Each point is reached from the start by the listed moves, each made 0, 1 or 2 times, or once backwards (-1), plus a little noise. Say if it took an odd or an even number of moves. Then give how often each move was made.

Moves:
(1): .61 -.17 -.02 .03 -.11
(2): .04 .30 -.01 -.15 -.08
(3): -.06 .10 .49 .04 .12
Start: -.40 .07 -.14 .20 -.06
Points:
.94 -.06 -.68 .05 -.49 -> even (2, 1, -1)
.82 .01 -.20 .09 -.34 -> odd (2, 1, 0)
-.93 .55 -.13 .01 -.02 -> even (-1, 1, 0)

Moves:
(1): .24 .11 -.01 .03 -.08 .07 -.08 -.08 -.02 .04 -.05
(2): -.07 .28 .05 .09 -.08 .06 .01 .05 .03 .10 -.03
(3): .00 -.11 .35 -.06 -.16 -.02 -.06 -.04 .00 .10 -.01
(4): .00 -.06 .12 .36 .00 .02 -.04 -.05 -.08 .03 .00
(5): .12 .06 .17 .01 .44 -.01 .01 .07 -.01 .01 .09
(6): -.02 -.02 .03 .03 .02 .22 .03 -.03 .00 .01 .04
(7): .08 -.01 .05 .03 -.05 -.02 .31 .03 -.09 -.01 -.02
(8): .03 -.08 .03 .07 -.07 .06 -.11 .35 .16 -.09 -.06
(9): -.02 -.02 .01 .03 .05 -.05 .05 -.08 .31 .08 .01
Start: .10 -.06 .07 -.18 -.01 -.04 -.03 .13 .01 .09 -.03
Points:
.03 -.13 -.14 -.06 .05 -.07 .65 .64 .02 -.15 -.08 -> odd (-1, 0, -1, 0, 0, 0, 2, 1, 0)
.14 -.51 .94 -.10 .39 -.47 -.31 -.50 .43 .50 .13 -> even (0, -1, 2, 1, 1, -1, -1, -1, 2)
.82 .39 .69 .73 .51 .30 -.41 .46 -.30 .23 -.03 -> odd (2, 1, 0, 2, 2, 0, 0, 1, -1)

Moves:
(1): .32 -.03 .00 -.02 .01 .03 .01 -.02 -.05 .02 -.04 .09 -.01 .02 -.02 -.05 -.06 .05 .04 .05 -.04
(2): .03 .24 .00 -.02 -.02 -.02 .03 .05 .01 .03 -.03 -.06 .09 -.02 -.03 .06 -.02 .00 -.05 .07 -.04
(3): .00 -.02 .19 -.12 .06 -.04 .02 .00 -.07 .02 -.05 .02 .02 .06 .04 .10 -.04 .04 .04 .04 .01
(4): .02 .04 .15 .26 .00 -.03 .01 .00 -.02 .01 -.06 .02 -.10 -.03 -.11 .02 .08 -.04 .11 .00 -.11
(5): .00 .04 -.04 .01 .24 -.03 -.05 -.09 -.07 .01 .03 .02 .00 .02 -.05 -.03 -.06 -.03 -.03 .01 -.03
(6): -.03 .03 -.04 -.06 .07 .27 .02 .01 -.05 .08 .01 -.05 -.07 .01 -.06 -.04 -.03 .04 .03 -.03 .02
(7): .03 -.01 -.02 .02 .02 -.05 .26 .01 .01 -.12 -.04 -.04 -.02 -.02 .01 -.07 -.10 .01 .04 -.02 -.08
(8): -.07 -.06 -.05 .04 .04 -.07 -.03 .25 -.02 .02 -.09 -.03 .01 .00 -.05 -.01 .00 .02 -.02 -.17 -.01
(9): .03 -.03 .00 .04 .05 .06 .01 .05 .22 .05 -.01 .00 -.01 -.01 .06 .01 -.03 -.03 -.03 .02 -.05
(10): -.01 -.12 -.03 -.02 .03 -.09 .11 -.01 -.04 .32 .06 -.09 .08 .01 .02 -.01 .06 .01 .04 .05 -.04
(11): .03 .12 .01 -.01 .02 -.02 .03 .08 .02 .01 .23 .10 .02 -.07 .01 .03 .01 .01 .05 -.05 .04
(12): -.07 .00 .00 .03 .00 .02 .03 -.01 .04 .07 -.06 .18 .01 .02 -.07 .01 -.01 -.01 .01 .01 .00
(13): .00 -.07 .01 .04 .04 .11 .01 .06 -.01 -.04 .00 .02 .15 .00 .03 .02 -.06 -.03 .05 .04 -.01
(14): .04 .07 -.05 .08 .01 .03 -.02 .03 .02 .02 .01 .02 -.05 .24 .09 -.04 .06 .03 -.02 .00 .15
(15): -.03 .00 -.02 .04 .03 .03 -.01 .03 -.09 .07 -.07 .04 -.07 -.09 .22 .04 -.05 -.07 .00 .00 .05
(16): -.01 -.04 -.09 .00 .01 .00 .06 -.04 -.02 -.03 .01 .03 -.05 .00 -.03 .15 .04 .05 .00 -.01 .00
(17): .00 -.02 .08 -.06 .09 .11 .02 -.06 -.04 .01 -.06 .08 .11 -.08 .05 -.10 .26 .00 .06 -.02 .06
(18): -.04 .02 -.01 .02 .03 -.01 -.02 -.03 .01 .01 .03 .02 -.01 .00 .07 -.06 -.04 .21 .07 .00 -.08
Start: -.12 .03 .00 -.08 -.09 -.18 .01 -.05 -.02 -.10 -.04 .00 .00 .07 -.04 -.31 -.07 .10 -.08 .08 .08
Points:
-.29 -.15 .15 .09 .82 .56 .27 .37 -.33 -.04 -.70 .52 -.50 .32 .24 -.17 .28 -.01 .10 -.39 .56 -> even (0, -1, 2, 1, 1, 2, 1, 2, 1, -1, 0, 1, 0, 2, 2, 2, 2, -1)
-.15 .58 .38 .45 -.11 -.57 .34 .31 .18 -.23 -.69 .41 -.27 -.07 -.28 .16 -.09 -.23 -.09 .04 -.21 -> even (0, 2, 1, 2, 0, -1, 1, 1, 1, -1, 0, 2, -1, 0, 1, 1, 0, -1)
-.46 -.28 -.47 -.33 .11 -.66 .55 .04 -.21 -.06 -.25 -.64 -.19 -.16 .03 -.14 -.53 -.14 -.38 -.10 -.11 -> odd (-1, 0, 0, -1, 1, 0, 2, 1, 0, 1, -1, -1, -1, -1, 1, 1, -1, -1)
-.19 .35 -.35 .50 .48 -.29 .84 -.08 -.45 .57 .40 .06 -.59 -.13 -.46 -.34 -.33 .09 .27 -.09 -.30 -> odd (0, 0, -1, 2, 2, 2, 2, 0, -1, 2, 2, 1, -1, 0, 1, 1, -1, 0)
.31 .00 .07 .13 .29 .37 -.03 .13 .11 .48 -.78 .60 -.19 .32 -.03 -.01 .13 .24 .04 .17 .04 -> even (2, 1, 1, 1, 0, 1, -1, 1, 2, 0, -1, 2, 0, 1, 1, 2, 1, 0)
-.73 -.02 -.04 -.50 .20 -.14 .17 .13 -.34 .94 -.62 .16 .50 -.10 .34 -.01 .54 -.17 -.25 .21 .40 -> even (-1, 2, 1, -1, 0, 0, -1, 1, 0, 2, -1, 2, 0, 0, 2, 1, 2, -1)
.55 -.15 .00 -.06 -.25 -.76 .29 .17 -.29 .08 .11 .11 -.19 .57 .41 -.62 -.01 .78 .27 -.11 .20 -> odd (2, -1, 1, 0, -1, -1, 1, 1, -1, 1, 1, -1, -1, 2, 0, 0, 0, 2)
.21 -.65 -.57 -.05 -.24 -.41 -.01 .42 .00 .82 -.54 .17 .10 .00 .46 -.20 .00 .11 -.20 .02 .07 -> odd (2, 0, -1, -1, -1, -1, -1, 2, 1, 2, -1, 1, 0, 0, 2, 1, 0, 0)
